Every row gives one point. Each copy is the shape, with its points in the same order, turned, moved and blurred by noise. Is it also mirrored, or only turned?

Shape:
[[ 15  24]
 [ 13  37]
 [ -1 -13]
 [-13  19]
 [-16 -59]
 [ -6  15]]
Copy 1 (6 x 2):
[[ 15 -35]
 [  7 -45]
 [ 10   9]
 [-10 -24]
 [  6  54]
 [ -5 -18]]
Copy 1 is: mirrored
Copy 2 (6 x 2):
[[ 22  14]
 [ 30  22]
 [-18  -3]
 [  0  28]
 [-60 -23]
 [  1  20]]
Copy 2 is: only turned
Copy 3 (6 x 2):
[[ -7  39]
 [-20  45]
 [  6   3]
 [-25  15]
 [ 27 -41]
 [-16  18]]
Copy 3 is: only turned
Copy 4 (6 x 2):
[[-21  31]
 [-38  41]
 [  4   0]
 [-32  11]
 [ 27 -36]
 [-29   9]]
Copy 4 is: only turned

Shape, 8 rows:
[[ -1 -39  12]
 [  9  11  -5]
 [-48   5  46]
 [-34 -38  14]
 [ -6 -17  23]
 [  2  -2 -40]
 [ 19  19   9]
 [ 44 -22  -6]]
Copy 1, 8 rows:
[[ 13 -10 -40]
 [ -6   8   8]
 [ 37 -50  15]
 [ 44 -19 -30]
 [ 14 -22 -13]
 [ 11  40 -12]
 [-13   1  18]
 [-36  16 -36]]
Copy 1 is: mirrored
Copy 2:
[[ 41  -6 -25]
 [ -2   5  -2]
 [ -6 -60 -43]
 [ 33 -18 -50]
 [ 24 -20 -24]
 [ -2  36 -13]
 [ -2  -6  18]
 [ 42  22  21]]
Copy 2 is: only turned
Copy 3:
[[  3  18  37]
 [ 14  -2 -11]
 [-54 -14   7]
 [-19  -4  43]
 [-12  14  15]
 [ 49 -26   3]
 [ 10  15 -23]
 [ 42  38  10]]
Copy 3 is: only turned

Shape:
[[ -9  -1  11   3]
 [ 14   3  32 -10]
 [-30 -24  17 -24]
 [-15  18   3 -17]
 [-14  41 -24   6]
 [ 24  19  39  -7]
 [ -1 -18   2 -26]
 [-14 -14  44 -16]
 [-24  12 -30  12]
 [-58  21  -7   6]]
Copy 1, 10 rows:
[[ -8 -16  -7   7]
 [  5 -33 -12 -17]
 [ 15 -37  -3  34]
 [ -1 -13  19   5]
 [-21  24  26   1]
 [  2 -35  -6 -38]
 [ 27 -17  -8  14]
 [  5 -56  -9   9]
 [-18  21   8  24]
 [-33  -5  29  43]]
Copy 1 is: mirrored
Copy 2 (10 x 4):
[[-17   9 -13  18]
 [ 22   2 -22   6]
 [-24 -17 -42  22]
 [-25  10 -18  -6]
 [-42  29  11 -14]
 [ 28  13 -19  -5]
 [-11 -27 -23   5]
 [  3   2 -45  31]
 [-50  12  10   7]
 [-60  30 -21  17]]
Copy 2 is: mirrored
Copy 3:
[[  6 -12  -1   0]
 [-21 -23  -5 -27]
 [  6 -48 -22  13]
 [ 12  -8 -31  -8]
 [ 25  31 -21  -5]
 [-24 -15   2 -41]
 [-17 -27 -21  14]
 [ -6 -51  -7 -20]
 [ 27  17 -13  22]
 [ 56 -10 -22   0]]
Copy 3 is: mirrored

Shape (7 x 4):
[[-15  35 -26  24]
 [-21 -33  26  -5]
 [ -4 -16  11   6]
 [ -3  -4   0 -18]
 [ -9 -22  13 -18]
 [-32 -27 -34  22]
 [ 45 -17 -24 -15]]
Copy 1 (7 x 4):
[[  1 -21 -20 -60]
 [ -7  -4 -21  33]
 [ -1  -8  -4   5]
 [-12  17 -11 -11]
 [-16  14 -15  11]
 [-47 -43 -28 -16]
 [-33  14  37 -22]]
Copy 1 is: only turned
Copy 2:
[[-12   0  46  35]
 [-49  13 -12 -23]
 [-28   9  -7  -4]
 [-13   0   8 -19]
 [-27   5  -6 -27]
 [-57 -31  13  16]
 [ 22 -25 -26   3]]
Copy 2 is: mirrored
Copy 3:
[[-30  -4  -9 -40]
 [ 38   1  -1  16]
 [ 14   1   7   2]
 [ -3 -10   7  15]
 [ 14  -7   6  24]
 [ -1  35 -33  -9]
 [-27  27  39  21]]
Copy 3 is: mirrored

Shape, 9 rows:
[[ 12 -27   4 -12   2   2]
 [ 37  -9   0   2  20   3]
 [ 17 -34 -19 -16 -28  14]
 [ -1 -38   9   2  29  22]
 [-19  -6 -18  42 -16 -37]
 [-10   5 -42   3 -18 -52]
 [ 21   2 -21  18  34   8]
 [-12  16   3  20  19   3]
 [-13   7   6  45   8 -24]]
Copy 1:
[[  8  10  10  -7  20   9]
 [ 25  22  -3  -3  -5  27]
 [ 20   5 -13 -15  51   1]
 [-20  34   6 -12   7  12]
 [ 21  12  -6  51   6 -41]
 [ 28 -28 -13  57  20 -16]
 [ 11  24 -28  13 -17  22]
 [  1   8 -11   7 -30 -15]
 [ 15  22   2  34 -26 -33]]
Copy 1 is: mirrored
Copy 2, 9 rows:
[[-11  -3   8 -25 -18 -14]
 [ -9 -22   1 -17   1 -37]
 [-34 -17  19 -22 -40   3]
 [-15   8 -10 -38  11  -3]
 [  4  10 -20  49 -21   4]
 [-14   7  23  60 -30 -14]
 [-19 -22   0   5  26 -28]
 [ 14  -8   4  11  23  -1]
 [ 26   7 -19  33   5  -5]]
Copy 2 is: mirrored
Copy 3, 9 rows:
[[  9   4  -4 -13  12  20]
 [ -5  -6  -7 -41  14  -3]
 [  1  22  16 -19   4  45]
 [ -1 -25  -1  -6  41  17]
 [ 37   6  37  10 -15 -27]
 [ 38   0  22 -10 -56   0]
 [-11 -27  16 -35   4 -14]
 [-10 -22   0   5  -3 -23]
 [ 20  -5  13   9  -1 -44]]
Copy 3 is: mirrored
Copy 4:
[[ 26   4  -3  10  15  -5]
 [  7   6 -31  20  10 -18]
 [ 36  12 -20 -14  12  23]
 [ 17  -6   2  25  48  -4]
 [  1 -40  -2 -46   2 -30]
 [ 17 -47 -16 -34 -34  -6]
 [-17 -17 -36  20  16 -10]
 [-27 -15   8   3   8 -14]
 [-19 -24   6 -21   9 -42]]
Copy 4 is: mirrored

Shape, 14 rows:
[[ 10  -3   3   1   2 -12   6   4]
 [  7  -5  -5  -5   2  -1   7 -10]
 [  1  14 -17  -4   0 -16   6  -7]
 [ -6   2   4  11  -6  -4  -7  -8]
 [  7   7  -9  11 -10  -6  -5   2]
 [  5  -4  -6  11   5  14  14  -1]
 [  5   1  -1  13  -8 -17  12  -7]
 [  5  -4 -19   5  -9  11   8  -4]
 [-19  60  -3  13  26 -11 -23  14]
 [ 12   6  -5   1 -13  -2  14  -8]
 [ -8   8  -8 -15 -14 -11  14  14]
 [ -1  -4   4 -13  -4  -5   4  -8]
 [ 10  15  -6 -22  -8   2 -14  29]
 [ -4   2 -42  10  -8 -14   8  12]]
Copy 1:
[[  4 -17  -3  11   7  -1   1  -7]
 [  6   1  -2   5   3   3  -5 -14]
 [  7  -4 -25  -1   3   6  11  -8]
 [-11  -7  -1   3  -7 -13   6   5]
 [  5  -6  -5   7   3  -7  19   5]
 [  7   2   6   6   0 -16   5 -22]
 [ -2  -6 -14  20  -2  -3   9  -7]
 [ 15  11  -2   4  -2  -9   8  -9]
 [-25 -39 -21 -36  14 -13  46   7]
 [  4  -1  -4  13  -6   6  12 -12]
 [ 21 -24 -11   0 -15   5   9  -6]
 [  1  -8  -4  -1  -8   6  -9  -3]
 [ 24 -27  12 -15   3  13  18  11]
 [ 34  -3 -29   5   4 -16  16   0]]
Copy 1 is: mirrored
Copy 2, 14 rows:
[[  0   7 -14  -9   7   5  -6   4]
 [ -1  -2 -11   9   7   1  -3   3]
 [  5  17   2   9   9  -2  -4  20]
 [ -9  -3   3  -6  -9   3  -4  12]
 [  4   5  -5  -5  -9   0 -14  19]
 [ -4   3 -14   3  -7 -13 -11  -9]
 [-11  16 -13  -1  -5   6  -2  15]
 [  6   0 -15  12 -12 -12  -6   7]
 [  4  26  54 -25  10 -14 -33  14]
 [  2  11 -13  13  -8   8  -7   6]
 [ 24  18  -1  -4  -1   4  12   7]
 [  3  -3  -3   4   5  10   6   3]
 [ 42  -1   3 -15   5   6 -15   7]
 [ 15  20 -15  -1  -4 -27   2  30]]
Copy 2 is: only turned

Shape, 12 rows:
[[ 32  13  14  18 -14   0  14  -8 -12]
 [ -1  11 -15  19   4   6  15  -1  19]
 [-13  10   7  21  -3  12 -28  -9  18]
 [  0  -1  -2   9 -17 -49  17   8 -29]
 [ 23 -15 -16 -19 -16 -30  18   0 -34]
 [-15  -2   2   8  -2   0 -12  19 -53]
 [-14 -14  -1  -1   9  14   8  23  21]
 [-14  17 -10 -21  30  13   9  -7  16]
 [-11  14  -6  21 -18  16  15  -4  15]
 [-12 -21  16 -12 -12   7  19   0 -31]
 [-19   8   8  18  32 -15  24  -8 -17]
 [ -7  16  -1 -38   7   7  10  18  16]]
Copy 1:
[[-16  16 -15   8   5  -9 -31   8 -25]
 [-24 -11  -1 -11  -8   6  -5  14  -3]
 [  3   8   4 -27 -27  -7   5  -2 -16]
 [-22   5 -21  14   5 -60 -19  -1  17]
 [ -2  -1 -12  45  21 -38 -15   7  15]
 [ 22 -11 -48  -2  -5 -41  -3  -4  -8]
 [-18  -4 -16  -6   4  10  31  -2   1]
 [  4 -11   5 -27  26  15  12  27   9]
 [-20  -1  -7 -13 -27  13  -9  11   3]
 [  8   0 -38  15  17  -7 -13 -24  20]
 [-16 -28 -19 -32  18 -22 -21   5   5]
 [  1  11 -12  -9  26   9  26  23  18]]
Copy 1 is: only turned
Copy 2 (12 x 9):
[[ 14  10  10  20  34  22 -11  21  13]
 [ 19  23 -22  27  10   7  -1 -13   9]
 [ -2  -6  -1  29   0  28  -1 -35   4]
 [ -2  41  13  -9   3  11  17  33 -12]
 [ -3  26  15   6  -7 -10   4  53  12]
 [-15 -15 -10   9  -2  19  31  29 -18]
 [  4   1 -21  24   7 -25  -1 -20 -10]
 [ 18  -6 -38   1 -14  -6 -17 -14  20]
 [ -2  19 -21  26  24  12   3 -18  15]
 [-11 -10   1  -3  19 -15  23  20  10]
 [ 35   7 -19 -15   6  13  22   2  -3]
 [ -7  -1 -33  -2  -5 -17 -32  -2   6]]
Copy 2 is: only turned
Copy 3, 12 rows:
[[ 12  17   3 -28   1   4   3  17 -27]
 [ -6  -7 -14 -12   2   3  25 -14 -10]
 [ -3 -10   5 -28 -12  24  -5 -19  15]
 [ 28  16  -8  22 -11  19  24  45  -7]
 [ 33  16   4  31  -2 -15   4  31 -19]
 [ 27 -23 -14   6   4  19 -24  36   5]
 [-28 -19  -1  14  12  12   5  -7  -4]
 [-14   6 -27   9  19 -15   1 -22  19]
 [  1  -6 -15 -12  -5  22   8 -23 -21]
 [ 20   3   1  18  29  22 -21  14 -16]
 [  8   2 -21  -6  34  19  24  16  14]
 [-25  12 -25  24  -2  -9 -14 -10   3]]
Copy 3 is: only turned

Shape, 13 rows:
[[ -2   7   2  -5  11  29  10   4  12]
 [ -6 -17  -8  -4 -13 -10  12 -24  -6]
 [ 10  28  18 -23  32   4  13  16   4]
 [ 45   8  19  -5  26   9   7   7   9]
 [ -8 -24  13 -19  10 -17 -33  12   6]
 [  4  22 -17  -1   6   7 -15  20  11]
 [ -5 -10 -13  27 -24 -19  11   0 -36]
 [ -5 -24 -30   3  -3 -13  -1   6 -33]
 [ 28  16  13 -13  22  18 -29  23  24]
 [ 26  22  35 -31   8  23 -19  14   2]
 [-18 -10  10   2  -1 -32 -31   3  15]
 [ 34  20   8 -37   8  -7 -20  11  19]
 [-11  -1 -19  16   9  -6  -8 -28 -29]]
Copy 1:
[[  8  -8 -28   7  -3 -16 -20  -1  12]
 [-19   1  -9   0  -2  26   4  13  -1]
 [ 22 -14 -19  13  14   6 -50 -15  26]
 [ 12 -12  -4  22  35 -11 -29   5  35]
 [  6 -12 -12 -27  18  21  11 -28  34]
 [ 23  20  -9   7  -7  -6 -14 -21  26]
 [  0   8  35 -12 -13  19   1  17 -13]
 [ -1  21  12 -23  10  18   2  -5 -17]
 [ 27   1 -19   5  21 -19 -18 -19  56]
 [ 28  -8 -25 -10  16  -3 -35   8  60]
 [ -2 -13   3 -12  -7  27  19 -32  37]
 [ 26  11 -23  14  27  19 -20  -9  56]
 [-33  18  12 -14  -8  10 -16  -4   2]]
Copy 1 is: mirrored
Copy 2:
[[ 18   8 -14 -11 -10   8 -30  -4 -11]
 [ -5   2   0  10 -18  -6  18   3 -31]
 [ 42 -11 -20 -18   8  16 -15 -22   9]
 [ 21  -4   6   7   2   7 -23 -40  17]
 [-24  15 -17 -13  17  10  18  -3  15]
 [ 17   1 -18   1   3  -6 -20  20  17]
 [ -3 -12  10 -12 -21 -50  21  15 -12]
 [ -6   4 -24   3 -15 -44  18  10  -6]
 [ 19  17  -7  -2  18  16 -31 -11  34]
 [ 36  29   9 -26  23  21 -17 -15  15]
 [-29  -8  -5 -16  10  10  17  19  13]
 [ 29   9  -4   4  19  26   6  -7  30]
 [ -8 -16  -7   5  12 -31  -2   9 -35]]
Copy 2 is: only turned
Copy 3:
[[ 10  -6   3   9 -23  -2 -22   6  -2]
 [  0  15  -3   6  16  -6   9  15 -26]
 [ 19  -3 -13 -10 -29   8 -10 -27  16]
 [  5 -25 -10  -5   2  17 -23 -28  12]
 [  8  30 -20 -27  17  -2 -19  19  23]
 [ 12   4   3  16 -13  11  -7  14  32]
 [-17  -3  -1  10  21 -20  42  22  -1]
 [ -8  21   5  15  27 -30  18   9  10]
 [ 20 -10  -3 -11  -8  25 -38  -1  42]
 [ 38 -17   5 -33  -7  14 -22  -7  24]
 [ -2  29 -27 -19  12  12  -1  37  16]
 [ 40   5 -10 -10   7  33 -17 -13  25]
 [-26  20  24   0   7  -1  19  11  -5]]
Copy 3 is: mirrored

Shape, 15 rows:
[[-29 -12  -8  10  -4  -6 -42 -23  12 -13 -12]
 [ 16  22  -4 -15  53 -20  21   1  -1 -11  -2]
 [ 22  23  19  -2 -13 -13   1  12  25  14   1]
 [  2 -16 -25  13  -3 -11 -18  -5  11 -16   5]
 [  9   7  15  -4 -17   4 -14  27  11   4 -17]
 [  3  21  11   9  -7 -10 -17  32   7  -1   8]
 [ -8 -29  -9   9  13  14 -14 -16  12   1  -8]
 [ 12  22  13 -25 -21  -3 -10  25  -3  15  16]
 [  3  -9  12 -22  57 -22  29  14  15 -18   6]
 [ 25   3  13  -1  57 -15  20   3 -16 -10   0]
 [  6  16  27   2 -21  -5   1  18   7  -2  16]
 [ 15  18  19  -1  11  -6 -16  18  13  17  20]
 [  6  31  19   1  -4   1  14  12  -1  12  10]
 [  1   1  22  -2 -27 -27 -11  19   1  24   0]
 [  2 -25   4  -2   5  -7 -31 -22  10 -28  -6]]
Copy 1 (15 x 11):
[[ 11  33  21   9 -13  13 -18  -9   9  33 -25]
 [ 21 -10   6  38 -10 -28  10  13 -25 -35   0]
 [ -1 -30  19  -8  -1  10   2  35   8  -7   1]
 [  9   8   7  11  -2  24  10 -16   1   7 -27]
 [ -5 -19  20 -15   2   7   7  20 -12  24   3]
 [-16 -14  14   2 -21  15  15  26  -8  11  -4]
 [  6  11  -1  13  11   3 -20 -23  -1  19  -8]
 [ -5 -13  -9 -24 -11   3  19  44   0   6   1]
 [ 19 -35  -8  51  -8 -36   4   5 -18 -10 -14]
 [ -7 -16   2  32  -6 -38   3  -1 -30 -32  -7]
 [-11 -28   3 -18 -25  11   2  26  -1   5  -9]
 [-19 -11   1  11  -5   8   1  39  -1  -3  -1]
 [ -5 -23   1 -10 -25   3  -2  23  -4 -16  15]
 [-19 -18  14 -19  -9  -3  15  20  26  16  -5]
 [ 10  13  14   7   5  -1 -16  -6  -8  18 -46]]
Copy 1 is: mirrored
Copy 2:
[[ 13  -7 -22 -13 -39  10   1  15  -2  16 -21]
 [-47 -10  15  33   9   4   2  -8  34  -1   6]
 [-23  24  -4  -9  24  12 -28 -16  -4  28   6]
 [  2 -28  -4  -9 -21  -5 -17  -6   0   9   4]
 [-11  20 -29 -13   9   0  -2 -16  -5  27  19]
 [-11  11 -31   0  19  -8 -17 -27  -3  14  -5]
 [-10 -16 -10 -21 -23  -1   2  23  -1   0  10]
 [ -7  33 -18   5  18  10 -25 -28 -12   2  18]
 [-60 -16  -5  41   7  -9 -13  17  19   6  18]
 [-40  -3  13  26  13 -21   3   8  41  -2  14]
 [ -9  22 -15   2  27 -10 -23 -15 -20  18   0]
 [-32  26 -17 -10  14  -1 -30 -14   5  -3  -3]
 [-17  21  -3   3  37   6  -6 -13  -7   3   1]
 [  9  20 -30  -6  24  12 -31  -6   4  21  14]
 [ -3  -2  -4   0 -43 -13 -10  13   3  23   0]]
Copy 2 is: mirrored
Copy 3:
[[ -6  24   7 -37   7 -22  -5   1  43 -13 -25]
 [ 13 -28 -41 -20   0  32  30  11  -7  -7   1]
 [  1 -20 -27  22  -1   0  -5 -18   7  -6 -32]
 [ 10  -1 -12 -22  11 -19 -13  -3  31 -19   3]
 [ 18   0  -9   6   2  -4 -14 -27   6  14 -30]
 [ 19   8 -13  17  15   9  -4 -25  14  -5 -21]
 [ -1   3  -3 -41   1 -24 -18   8   3 -15 -13]
 [  8  -3  -9  27   0 -16  18 -38  -1   9 -14]
 [ 27  -6 -50 -24 -24  23  14  15 -24 -22  -3]
 [ 28 -29 -20 -24  -2  29  22  11 -22 -23  -1]
 [  6   1  -3  26  -6   7  -5 -29   4 -12 -19]
 [ 10  -5 -21  12  15  -1  10 -25 -10 -20 -31]
 [ -5 -10  -9  25   2  13   4 -15 -12   0 -15]
 [ 21  -2   1  33  -4 -20   7  -7  17  -2 -35]
 [  8  -1  -3 -44 -14 -17  -2 -14  29 -22 -17]]
Copy 3 is: mirrored
Copy 4:
[[ 32  -7   6  10  -1  30  27  12 -12  18  35]
 [-14  18  22  -2 -28  -3 -15  28  10  14 -31]
 [  3   1  16 -11  22  21 -25 -19  18   7 -12]
 [  7 -28  14   8   9  20  16  20 -12   4   9]
 [ 18  -3  -5   2   7  20  -8 -26   7 -11  -7]
 [ 16 -11  18 -11  -1  11 -22 -20  -1 -14   4]
 [ 12 -11 -11  23   8   3  17  14 -11  25   8]
 [  8  12   5 -24  25   0 -13 -17  14 -26   0]
 [-23   2  25   7 -35 -24   5   6  23  26 -25]
 [-19   1  -2 -12 -37 -11 -16  26   4  20 -32]
 [ -7  -5   9 -22  13  13 -16 -29   2  -3   4]
 [ 18  -6  14 -18  13  -7 -26  -7   7   7  -6]
 [-12  16   5 -11  12   5 -32 -14  -2  -2  -2]
 [  6 -10  -5 -12  16  21 -18 -18  30 -10  20]
 [ 18 -17   0  -7  -5  24  37   9  -3  27   5]]
Copy 4 is: only turned
